Every row gives one point. Two turns around zero, p and q, are shown by what they do to some points. Where does a point land after both, in the order given? Backwards means that the second turn is done in reverse. Each puzzle has new turns, and all numbers are rounded.
In the rows, zero is written as 128.

Turn p:
[142 125 126] -> [123 123 116]
[ 76 114 118] -> [123 164 169]
[146 141 108] -> [138 135 101]
[117 150 125] -> [152 134 133]
[158 109 163] -> [103  85 123]
Turn q:
[138 133  99] -> [156 140 131]
[ 99 166 154] -> [115  99  84]
[119 143 122] -> [138 120 115]
[147 120 133] -> [120 146 135]
[137  79 132] -> [110 134 174]
Where do these land?
p, then q: [122 174 136] -> [120 173 137]
p, then q backwards: [113 122 118] -> [145 120 128]
q, then p: [ 99 103 134] -> [ 99 118 152]
q, then p: [169 126 151] -> [171 139 143]
q, then p: [137 115 102] -> [134  99 119]

Turn p:
[ 65  94 155 125 142 115] -> [105 151 138 172  73 138]
[131  90 119 122 139 122] -> [116 118  98 144 119 144]
[154 114 100 145  98 140] -> [124 112 113  89 140 156]
[100 144 131 130 156 128] -> [119 144 151 158 134 122]
[178 134 139 148 131 148] -> [163  88 131 116 149 136]
[134 148 124 107 114 140] -> [121 124 132 108 136 102]
[133 171 128 119 116 103] -> [148 159 132 111 144 100]
Turn q:
[169 123 125 128 128 172] -> [131 140 112  80 158 122]
[103  77 114 178 105 110] -> [162  71 162 117 101 146]
[123 146 120  84 155 104] -> [ 80 149 125 156 124 135]
[114 137 139 129 152 134] -> [125 146 148 137 131 114]
[114 168 134 111 115 115] -> [131 150 104 163 116 128]
[108 132 115 122 137 125] -> [121 140 140 135 112 137]
[162 147 130 146 112 103] -> [143 112 104 146 160 146]
[157  95 141 108 142 132] -> [ 95 108 127 104 147 110]
[102 127 135 147 107 157] -> [164 135 132 114 104 113]
Where do these land?
p, then q backwards: [118 139 134  98 127 157] -> [121 100 154 114 144 125]
p, then q backwards: [125 104 133 161 130 134] -> [121 127  95 140 121 108]
q, then p backwards: [125  94 141  89 115 145] -> [124 116 128  86  94 142]
p, then q: [127 115 139 157  96 123] -> [125 140  92 104 123 114]
p, then q backwards: [152 163  87 138 151 107] -> [177 163 138 147 148 139]
p, then q: [158 166 126 106 162 116] -> [109 115 157 152 169 150]
p, then q: [ 92 114 137 147 115 113] -> [159 146 100 127 119 117]

Turn p:
[137 132 163 186 131 107 140 152] -> [ 73 113 126 159 149 114 128  96]
[162 137 136 116 118 161 122 197] -> [111 168 150 110 188 158 138 121]
[125 124 141 124 147 113 145 168] -> [102 110 130 104 146 143 141 109]
[134 126  91 138 149 135 112 120] -> [145 128 151 117 123 112  95 126]
[137 115 136 124 114 147 153 118] -> [135 119 114 142 148 135 131 154]
[114  95 139 125 101 148 112 128] -> [116 140 134 146 115 159 124 160]
[ 90 138 134 106 134 136 122  75] -> [168 122  96 139  82 139 123 129]
[135 125 123 113 130 109 113  80] -> [161 118 137 142  95 108 142 135]
[118 160  88 119 129  96 133 113] -> [142 132 114  94 105  84 130 122]
Turn q:
[139 184 151 125 117 136 153 155] -> [104 123 112 103  96  87 144  99]
[100 124 112 129 106 115 131 173] -> [167 101 113 132  98 121 140 137]
[160 143 146 122 143 126 113 157] -> [137 149 143 113 126  86 122 117]
[111  99 107  45 107 112 119 113] -> [161  87 103 117 155 155  62 114]
[140  88 144 151 121 144 112  96] -> [119 133 163 163 161 148 135 124]
[126 164 133 138 118 114 166 114] -> [ 98 137  95 124 104 134 143 107]
[153 115 114 135 138 126 135 127] -> [139 150 141 117 132 143 134 122]
[140 151 108 152 130 147 132 110] -> [ 97 139 147 117 107 145 136 133]
[118 110 118 141 146 137 143 130] -> [134 130 127 120 140 143 152 146]
[130 152 134 118 137 102 107 113] -> [116 148 114 136 121 115  95 133]
[ 90  79 142 154 145 148  97 119] -> [134 112 149 167 168 132 145 176]
Where do these land?
q, then p: [163 127 117 137 114 113 142 135] -> [153 142 108 151 133 114 139 133]
q, then p: [140 169 140 133 119 128 110 166] -> [106 133 124 131 103 104 172 141]
p, then q: [143 142  87 152 120 134 145 125] -> [150 155 114 133 119 110  98 145]
q, then p: [119  98 123  94 167 140 124  84] -> [151 125 153 103 130 168  98  89]
p, then q: [116 108 161 140 119 151 103 158] -> [ 91  98 142 130 128 115 151 155]
q, then p backwards: [130 152 173 147 108 144 113 132] -> [146 130 137 168 122  86 122 121]
p, then q: [133 142  95 132  94 102 124 133] -> [141 128  85 129 103 112 113 121]
q, then p: [115 107 105 130 160  99 144 105] -> [146 153 130 103 160 130  98 113]
p, then q: [ 94 107 153  87 152 141 148 114] -> [142 101 174 101 144 156 141 111]

Turn p:
[143 104 119 159 147 117 152 104 120 109 110] -> [137  91 144 139 119 120 125 144  92 145 147]
[138 131 109 127 117 139 135 103 143 108  89] -> [148  99 151 157 119 114 129 142 132 116 109]
[113 102 104 103 133 140 101 117 109 106 147] -> [143 132 135 127 165 132 123 110 109  86 141]
[135 213 178 138 116 128 113 111 147 138 139] -> [125 171 128 142 134 135 144 123 154 192  65]
[108 102 149 133 116 144  61 140 125 137 133] -> [136 157 133 146 147 167 147  98 155 114 165]
[133 128 117 124 154 136 145 106 122 120 151] -> [126 120 142 108 138 119 128 121  93 129 116]
[130 110 150 119 144 110 146 166 110 142  70] -> [121 135 143 124  94 113  94 165 157 134 173]
[134 101 129 110 128  96 149 103 137 118 138] -> [122  85 127 113 152 134 102 134 122 133 128]
[ 81 105 124 107  87 146 151 113 170 151 140] -> [ 75  98 124 136 124 162 126 113 147  84  98]
[138 138 117 144 128 103 140 129 113 167 144] -> [133 132  99 100 108 150 128 145 112 143 123]
[146 159 140 134 120 143 137 150 106 106 138] -> [136 155 112 139 118  93 119 109 121 146 119]
[134 127 116 112 121 146 118 164 150 153 143] -> [122 137 111 101 114 124 150 110 157 104 127]
[130 143 114 154 152 116 116 160 111 109 123] -> [139 152 113 134 131 100 148 149 113 138 155]
Turn q:
[142 119 127  80 133 100 113 167 140 127 128] -> [108  78 114 138 129 142  99 125 121 158 138]
[127 143 145 123 148 126 129 184 134 155 117] -> [121 125 113 156 125 172  95 154 119 129 137]
[ 31 134 150 150  91 135 121 122 114 110 114] -> [113 198 129 132 196 125 138  95 110 120 163]
[124 135 104 130 129 125 130 121 129 155 138] -> [149 130 130 139 108 123 137 129 122 133 147]
[151 126 150  53 141 124 127 109 120 123 108] -> [124  88 121  83 147 136 127 154 141 180 125]
[146 138 109 147 145 110 126 114 138 126 119] -> [132 131 147 146 104 119 134 128 136 141 106]
[119 105 144 140 140 121 150 127 123 149 117] -> [131 124 155 137 143 144 139 150 123 112 135]
[144 131  44 127 127 152 139 118 136  72 140] -> [131 123 124 116  80 111 140  60 191 127 126]
[129 137 150 145 124 122 152 112 118 128 146] -> [140 140 138 126 140 103 121 150 134 108 125]
[154 120 149 150 144 134 118 138  89 148 141] -> [157 115 108 142 137 137 135 153 118 101  98]
[144 126 120 144  83 145 113 115 146 116 125] -> [ 97 140 112 112 106 102 148 114 116 115 121]
[125 122 142 146 131 141 117 109 148 129 144] -> [134 142 143 110 121 121 124 122 104 113 116]
Where do these land?
q, then p: [145 149 113 107  81 142 147 138 157 169 157] -> [132 130  55 124 157 136 116 107 124 101 124]
p, then q: [110 143 120 167 114 122 123 129 135 113 138] -> [142 145 137 156 120 134 145 129 150 106 138]
p, then q: [127 116  89 153 147 104 120 128  88 105 110] -> [151  97  93 160 130 119 112 126 147  98 107]
q, then p: [142 100 133 143 149 103 108 149 113 103 134] -> [138 108 166 153 121 136 135 140 118 132 161]
p, then q: [118 114 146  94 141 109 124 115 136  86  95] -> [131 118 152 142 139 148  91 124  91 123  93]
q, then p: [ 99 114 134 106 156 117 119 122 142 138 120] -> [128 150 152 107 115 147 120 101 125 139 134]
q, then p: [127 116 128 154 115 128  99 149  95 128 105] -> [123 121 141 145 104 110 139 151  87 121 129]
q, then p backwards: [145 164 134 142 118 121 125  96 132 152 141] -> [143 165 110 138 146 127 142 145 107 122 107]
p, then q backwards: [131 147 119 138 154 130 120 166  98 114 118] -> [110 162 129 140  99 128 135 102 129 151 141]
q, then p: [111  96 165 104 150 114 168 122 132 119 104] -> [ 87 149 165 103 140 118 133 104 148 136 157]
p, then q backwards: [150 139 123 130 113 169 141 106 173 155 138] -> [168  96  96 141 149 141 108 110 135 102 114]
q, then p: [131 137 132  99  97 176 142 117 134 153 175] -> [155 124  88  99 168 106 104 108 131  98 112]
